Each row is a point. The window is the flat piece filled in between its corners: a triangle in 3 columns, a solid with four corners in 4, and so on. A path goes straight from each point to the next, and from the last back to the first. After which points does the path pass through the window?
In the rows, 128 means zero.

Window, 4 rows:
[[185  92  85 105]
 [157 135 177 104]
 [113  90 117  98]
 [112 152 162 114]]
Path:
(1): [136 115 159 122]
(2): [144 111 175 146]
(3): [153 150 167  77]
(4): [173 102  91  83]
(5): [184  87 104 151]
(6): [114 125 162 152]
(7): [107 152 129  75]
(8): [154 158 159  75]
(9): [154 104 178 132]
(10): [124  82 118 140]
(11): [133 118 114  86]
(12): [122 159 148  72]
(13): [110 131 167 158]
(14): [197  55  88 130]
(15): [202  82  74  73]
(16): [140 132 146  80]
Through the window after points: 2, 4, 8, 12, 16

Window (4 x 4):
[[ 84  50 157  64]
 [159 146  93 170]
 [ 86 172  98 103]
 [132 182 129 128]]
Path:
(1): [ 89  81 132 146]
(2): [137 105 103  95]
(3): [136 129 112  69]
(4): [ 84 124 157 140]
(5): [100  98 147 147]
(6): [163  91 107  76]
(7): [184 167 104  86]
(8): [123 160 121 149]
Through the window after points: 3, 7

Window:
[[150 140 175 133 139  85]
 [ 97 174 139  90  78  88]
 [126  82  85 187 131 179]
 [181  65  59 151 119 178]
 [132 151 150  81 164 117]
 [150 189 135 123 135 113]]
Path:
(1): [116 178 171 115  77 114]
(2): [119 122  91  89 150  62]
(3): [133 109  69 167 158 133]
(4): [133 109 121 158 120 167]
(5): [134 121 113 136 119 168]
(6): [124 129  65 138 146  87]
(7): [141 100  66 166 136 124]
(8): [127  93 134 154 107 216]
Through the window after points: 1, 3, 7

Window:
[[ 94 113 114 106  89  76]
 [114 193 107 203 155 167]
 [122 135 106 123 160 147]
 [151  58 184  87 125 172]
 [105 125  92 190 155 129]
 [198 142 114 143 124 189]]
Path:
(1): [167 162 141 164 168 117]
(2): [143 155 151 183 184 106]
(3): [ 94 140  78 168 117 173]
(4): [ 96 146 103 155 116 139]
(5): [139 147 131 148 144 105]
(6): [214 118 162 137 159 141]
(7): [107 118 102 117 104 176]
(8): [ 97 129  79 165 111 177]
Through the window after points: 2, 4, 6, 8

Window, 8 rows:
[[116  92  95  76  81  94 165 145]
 [122 149  78 100 173 152  90 139]
 [130 120 139 157 201 104  74  96]
 [ 63 103 154 157 151 120  29  94]
 [124  54 110  42 126 146 172 151]
 [ 77 165 129 132 121 180 204 135]
 [130 157 177 139 163 152  67 136]
 [ 74 172 170 130 198 119  97 139]]
Path:
(1): [110 135 130  80 132 142 132  64]
(2): [101 137 136  66 113 149 145 121]
(3): [ 96  86 111 136 132 147 142 187]
(4): [ 73 120 131 164 162 121  86 174]
(5): [ 90 165 159 119 164 128  90  89]
(6): [102 185 146 102 153 137  84  71]
(7): [ 88 142 133 186 174 132  90 173]
(8): [ 93  98 151 150 146 125  93 139]
(9): [ 98 116 153 108 146 119  89  83]
(10): [105 119 117  77 136 141 129 114]
(11): [111  94 120 127 142 149 118 188]
(12): [100  97 125 158 139 152 112 182]
Through the window after points: none

Window (8 x 8):
[[ 59 151 157 125 150  75 108  86]
 [108 131  85  72  86  95 110 128]
 [110  60 101  97 143 121 109 105]
 [ 97 164  93 158  91 179 143 119]
 [210  87 132 127 182  28  30  96]
 [ 64 195 138 101 154 183 116 107]
 [135 131 144 103  79 163 145 108]
 [ 81 197 111 106 128 152 204 130]]
Path:
(1): [ 81 169 121 109 152  92 113   8]
(2): [129 126 101 104 135 104 112  84]
(3): [119 119 133 122 128 117 111 163]
(4): [107 133 127 119 107 150 128 147]
(5): [113 153 119 114 105 155 143  67]
(6): [ 98 186  85  99 119 124 161  40]
(7): [ 84 155 135 109 130 125 137 142]
(8): [130 146 139 130 139  97 107 163]
(9): [136 133 103 101 149 104 126  73]
(10): [105 142 112 107 103 148 145  58]
(11): [109 150 155 131 114 140 113 174]
(12): [ 67 138 160 127 139  86 111 133]
Through the window after points: 2, 4, 6, 8, 10, 12

Window (9 x 9):
[[139 118 157 130 117 126 108  96 184]
 [137  94 117 161 165 174 140 208  84]
 [ 69  69 110 192 103 162 225  71 228]
 [133 177  88 105 160 142  60 143 106]
 [162 169 131 167  93 130 126  84 145]
 [113 130 127 141 182 128  50  78 104]
 [137 158 127 121 139  55 189 118 128]
 [109 178 158 153 135 172 114 152 123]
 [ 99 106 101 181 169  89 103 142 151]]
Path:
(1): [116 114 129 139 137 135  85 117 120]
(2): [110 141  83 104  90 162  85 146 100]
(3): [156 160 137 162 213 115 110 123 145]
(4): [149 169 115 163 214 157 140 142 131]
(5): [123 123 108 125 121 135  92 157 103]
(6): [102 122 136 150  87 118 100 122  63]
(7): [139 144 132 162 149 142 126 103 156]
(8): [152 159 137 163 218 133 140 104 147]
Through the window after points: 2, 4, 8

Window, 9 rows:
[[191  65 103 185 106  92 155 178  97]
 [168  97 122  89 149 172  85 204 134]
 [114 174 105 108 180 131  73 140 134]
 [132 145 149 189 113 121 130 170 175]
 [175 129 137  97 134  65 151 157 135]
 [ 63 116  82  58  88 119  54 107 142]
 [165 144  48  42  88  70 176 117 139]
 [112  71 142 126 118 167 184 136 122]
 [ 70  81  95 120 172 126 162 197  97]]
Path:
(1): [170  90  78 117 134  95 137 132 152]
(2): [110  61 106 103 154 100 105 168 155]
(3): [113 151 122  99 130 149 147 154 127]
(4): [133 154 126 103 126 155 132 188  71]
(5): [146  97  87 106 129  99 133 149 173]
(6): [119  91  87 117 156 124 114 139 154]
(7): [ 86 165 126 117  91 149 105 175  88]
(8): [156 133  86 119 109 100 137 179  80]
(9): [142  83 109 137 133 101 106 150 158]
(10): [147  88 130 102 134  95 158 149 197]
(11): [163 144 110  94 119  85 146 151  91]
(12): [130 129 132 121  79 129 152 195  77]
Through the window after points: 4, 10, 12

Window:
[[102  64 183  57 110  87 164 128 167  74  86]
 [131 120 179 154 193  85 148 109  65 136 150]
 [114 139  79 177 128 121 125 118 129 195 102]
 [117 166 124 155 188 120 131  63  59  99 172]
 [125 164 107 147 126 144 184 144  85 159 111]
 [153 175  81 208 117  91 137 141  76 140 150]
 [127  66 102 109  49 108 181 119 120 172 123]
 [170  72  99  80 103 109 153 129 123 141  67]
 [171 187 117 145 106 118 140 113 117 184 146]
 [128  40 184  69 101 165 116 154 149  93  95]
 [129 107 135 115 209  96 173 125 114  97 198]]
Path:
(1): [130  95  97  85  97  83 134 165 107 174 141]
(2): [129 136 112 109 106 106 118 142 122 167 116]
(3): [130  61 135 172 133 143 223 111 122 111  91]
(4): [143 110 153 166 130 119 168 108  85 137 128]
(5): [119 139 124 123 175  73 125 123  87 140 157]
(6): [115 122  99 112  92 114 121 134  72 160 136]
(7): [151 135 130 172 172  99 208  91 125 124 132]
(8): [135  95 194 190 151 119 151  67 141  82 127]
(9): [127 101 145  81 147 107 137 159  79 149 128]
(10): [100 156 125 115 129  99 132 126  96 148 141]
(11): [194  86 150 190 151 137 166 122 133 101 151]
(12): [156 119 159 171 134 152 188  86 139 105  72]
Through the window after points: 4, 8
